Each row is a point. Before rounding, the points of a table are all equally far from one centre. They may lie mostly on one side of it. Write the centre, to within rounding.

Points, 5 rows:
[[  7  22]
 [-10 -72]
 [-42 -23]
 [ 17  20]
 [-35 -51]]
Centre: [  7 -27]

Points:
[[-56  41 -13 -20  -8 -14 -20 -17]
 [ -5  21  37 -11 -71  25 -42 -32]
 [-14  50 -13  -8 -64  53  56 -11]
 [-14  33  24   8  19 -15 -22 -42]
 [ 23  28 -34  32  20 -37 -36  34]
 [-46  12  39 -16 -10  35 -17  -3]
 [ 16  -8  26 -30 -36  -4 -75  16]
 [ 67 -33  34 -33 -29 -46 -10   9]
 [ 56  69   2   0   3 -10 -46 -13]
 [  5  39  38 -52 -45  10 -47  48]
 [ 73 -30  43   7 -68  -1   8  38]]
Centre: [ 20  17  -3  -6 -33  -3  10  13]

Points (16 x 12):
[[-30  -1  38  31  42  58 -42 -28  13 -28 -52 -27]
 [-12  20  54  35  25 -71  25 -64 -34  20 -35  -1]
 [ -2  66 -32  47  10 -11  35 -20 -13  18  -8 -17]
 [ 21  15  78  33  28 -60 -21 -29   8  -2 -73  16]
 [ 11  55   0  20  22  13 -20 -58  49  -5   6 -52]
 [-64   6  -1  41 -17 -61   7 -24  -1 -12 -48 -11]
 [-29  40  61  57  -4 -49   8   7 -20  34   8   6]
 [ 21  18  36  35  47 -16 -92 -39  11 -29  -5  11]
 [ 40   9 -14 -42   5 -12  30  -4 -34  -7 -14  13]
 [  9  27  44  28  26 -34 -34 -41  28  51 -54 -42]
 [ 36  42  22  35  22  -6  45 -66 -32   8 -21 -41]
 [-20 -22  38   5   9 -25  19 -62 -41  43  19  44]
 [  1  46   9 -35  46 -55  -5 -31 -10  13 -21  39]
 [-45  59  10  44  15  -8  15 -81  -5 -34   7 -12]
 [ 28  38  36  72  20 -26  24 -23 -46  22  19 -13]
 [ 46  -6  22  -9  29 -33 -23 -74  -6  41  25  13]]
Centre: [  0   6  25  22  10  -5  -7 -28   3  -5 -15   6]

Points:
[[-32 -58  34  19  -6  35   7   3   4 -20 -40  25   0  50  45 -10 -46 -44
   49  21 -64 -30  47  50]
 [-17 -26  90   6  -8  19  20 -25  22 -11 -22  42 -23 -25  63 -32 -22 -50
   53   0 -63 -55  33  32]
 [ -8 -49  77   2  34   1  56 -36  43  18 -34  -3  16   5  31 -24 -25 -35
   20  29 -80 -19  61  22]
 [ 27 -63  32  37  -1  24  37   4  18  -6 -57  -5  24  34  61 -37 -10   2
   10  34 -74 -17  22  60]
 [-14 -13  48  -6 -30  29 -13 -18  60   6 -24 -14 -17  -1  26 -36 -42  -2
   32  46 -18 -52  37  31]
 [ -1 -29  41  23  -8 -38  44 -16  47  -3 -13  32  10   8  35 -24  -6   6
   -9  69 -48  -5  54  -3]
 [ 24  -4  70   9  -5  20  37  -1  20 -11 -22  23  12 -10  28 -29 -66  10
    4  31 -66  16  28 -29]
 [ -2  -4  80  26 -48 -17 -27  20  25  -7 -16  16  14  -1  34 -34 -14 -15
   28   8 -63  10  -3  35]
 [-12 -46  59  54 -34   4   7 -19  59   1 -11  48  12  50  16   7 -19 -14
   42  31 -49  15  23  19]
 [-38 -37  55  49  30 -27  42 -21  54   0 -33   2  17   6   4 -36 -46   5
   58   0 -68 -40  78  14]
 [-37 -11  53   6  24   1  45  -3 -12  12 -53   1   0 -27  40 -61  -5  18
   52  25 -74 -20  45  18]
 [-25 -37  19  27  32   0  14  14   9  10 -27  25   7  -7  18 -70 -64 -40
   35  54 -86 -15  36  33]
 [  2 -41  51 -18 -14 -35  24 -12   7 -22 -28  10  33   6  37 -20 -15 -13
   16  58 -65 -13  34  10]
 [-14  -9  37  27  -7  39  35  21 -43  17 -60  17   6   8  48 -40 -14 -10
   58  28 -72 -12  25  30]
 [-10 -21  29  48  25  -1  43 -15  11 -16   2 -21  40 -32  56 -24   3  -9
   21  14 -38  -5 102  -6]
 [  2 -29  46  -1  28  -9  39  -5  16 -17 -39  -7   1  48  49 -42 -18 -12
   36  14  -7 -41  53  -3]
 [ -9 -50  43  15 -28   2  43 -39  32 -22 -57  27   7  16  14 -40 -28 -36
   67  33 -53 -40  26  15]
 [-30   6  47  36   6  12   7  32  -2   3 -27  14 -24  29  42 -64  -7 -16
   43  39 -32 -35  42  44]
 [-11 -16  41  35  14 -18  -6 -29  53   6 -36  23   7  48  10 -60 -27  -2
    8  15 -52 -67   3  30]
 [  0 -29  55  13 -12  22  33  -1  20 -24 -67   2 -34 -26  48 -50 -51   5
   45  17 -73 -30  40  24]
 [ -9 -29  18  -6   7   6  29 -36 -12 -17 -34   2  28 -14  73 -63 -37   1
   30  -9 -74 -75  43  57]
 [-12 -28  24 -14  19  26  18   1   7  11  -7  63  -5  15  37 -26 -54 -63
   27  45 -75 -48  47  19]
 [-65 -37  34 -44  11  14  42   4  61 -18 -44  49  15 -27  40  -7 -41 -16
   58   6 -61 -65  12  38]
 [-26 -39  28  12  10 -10  44 -35  36 -25 -76  22  20  10  13  -7  -4   1
  -17  41 -47 -56  21  13]
 [-28 -44  12  15 -26  20  -3  24  33  18 -12   7 -34 -36  16 -21  -6  53
    6  37 -34 -45  69  13]
 [ 23 -51  16  26 -19 -22  14  27  11   1 -32  36  12 -15  22 -14 -39 -24
   56  65 -46 -25  38  69]
 [ -5 -25  62  26 -26  10   4  14  45  52 -23  28  52   7  23 -59 -24 -16
   20  36 -75 -59  -2  36]
 [ 36 -34  48  12  -2  23 -19  -6  21  -2 -52  13   4   1  28 -52  -4   0
   70  -6 -65 -28  20  31]
 [ 10   1  53  29  18  -7  26  -5   8   7  -3  19  -7  17 -47 -44 -35   1
   29 -20 -71  13  54  -6]]
Centre: [-18 -26  11  27   1  13  43   4  27  10   7  13  10 -15  26  -8 -25  -8
  19 -16 -42 -25   9  30]
